Each row is a point. The ring and each string are closed loops that go straight from each point to the next, and from the last back to the first. Before rounding, they use only three directions, however many columns there are. How many times does the string pass through the ring? Passing back the other way cancels.

Ring (10 x 3):
1  -37  -5
22  -28  -24
32  -16  -25
32  6  -12
16  22  5
-8  26  20
-27  18  30
-33  -1  34
-29  -16  30
-16  -31  15
String (19 x 3):
-16  -12  2
-4  -16  11
6  -44  27
13  -53  12
13  -29  4
0  -11  -6
6  -21  -30
30  -37  -50
36  -37  -33
34  -33  -7
15  -19  6
0  -18  -15
-10  -32  -29
-16  -28  -16
-5  -15  6
2  -26  32
-14  -38  47
-41  -37  34
-42  -27  13
Times through: 0
String:
5  -54  16
3  -37  25
-6  -10  4
-32  -14  -2
-45  -19  29
-41  -14  54
-17  -9  57
-5  -6  31
-14  -2  13
-5  -6  28
-27  -6  50
-44  -14  55
-42  -17  26
-30  -15  2
-27  -35  11
-5  -46  20
9  -41  21
10  -42  12
0  -60  -11
-10  -48  -18
Times through: 1

Ring:
3  2  0  1  14  -18  2  -2
-10  20  1  -1  26  -22  2  -6
-30  20  10  -13  22  -4  -13  -9
-30  5  20  -18  9  12  -26  -8
-19  -19  -18  -18  -4  2  0  0
-1  -16  -21  -6  2  -13  10  1
String, 25 rows:
-27  4  -8  -16  12  -3  -3  -5
-15  0  20  -11  8  5  -21  -6
-21  -7  34  -16  1  21  -37  -7
-18  -14  38  -17  -5  27  -42  -6
-14  -8  19  -12  2  10  -23  -5
-17  -4  -10  -12  8  -5  0  -3
-22  -19  -51  -19  -1  -12  25  2
-17  -27  -60  -18  -5  -15  31  4
-3  -33  -39  -12  -10  -9  17  5
1  -18  3  -6  -1  -1  -8  0
-8  -5  0  -7  7  -6  -5  -3
-9  -5  -28  -8  10  -19  16  0
-9  -2  -19  -6  11  -17  11  -2
-5  1  6  -4  11  -9  -7  -4
11  6  37  7  15  -7  -22  -5
7  16  19  8  23  -21  -7  -5
-6  23  -13  3  30  -34  16  -5
-19  17  -34  -7  25  -31  24  -4
-16  6  -7  -9  15  -11  0  -4
-13  13  22  -5  18  -4  -18  -8
-20  26  31  -6  26  -4  -24  -11
-18  13  25  -8  17  1  -22  -8
-23  8  -10  -12  16  -10  2  -5
-35  16  -7  -17  20  -6  -3  -8
-42  15  -2  -22  17  2  -10  -9
Times through: 0
String:
-12  -6  -25  -10  8  -15  13  -1
0  -13  -44  -4  6  -27  30  3
18  -10  1  7  7  -19  2  1
8  1  23  3  12  -8  -15  -4
-8  3  11  -5  12  -6  -11  -5
3  14  35  4  20  -8  -22  -7
-5  31  12  5  33  -26  -1  -8
-23  33  -31  -4  37  -38  26  -7
-22  16  -15  -9  22  -19  8  -6
-27  15  -26  -12  22  -20  15  -5
-38  28  -15  -16  29  -16  6  -9
-38  26  34  -17  23  10  -33  -13
-36  16  48  -19  14  23  -46  -13
-40  6  5  -23  10  10  -17  -8
-27  0  -16  -17  10  -4  1  -4
-15  -1  12  -11  8  3  -16  -5
-18  -19  28  -18  -7  25  -35  -4
-13  -14  16  -13  -2  12  -22  -3
-17  -3  -14  -12  9  -8  3  -3
-12  -9  -9  -11  4  -4  -1  -2
-5  -13  3  -8  1  -1  -9  -1
Times through: 0
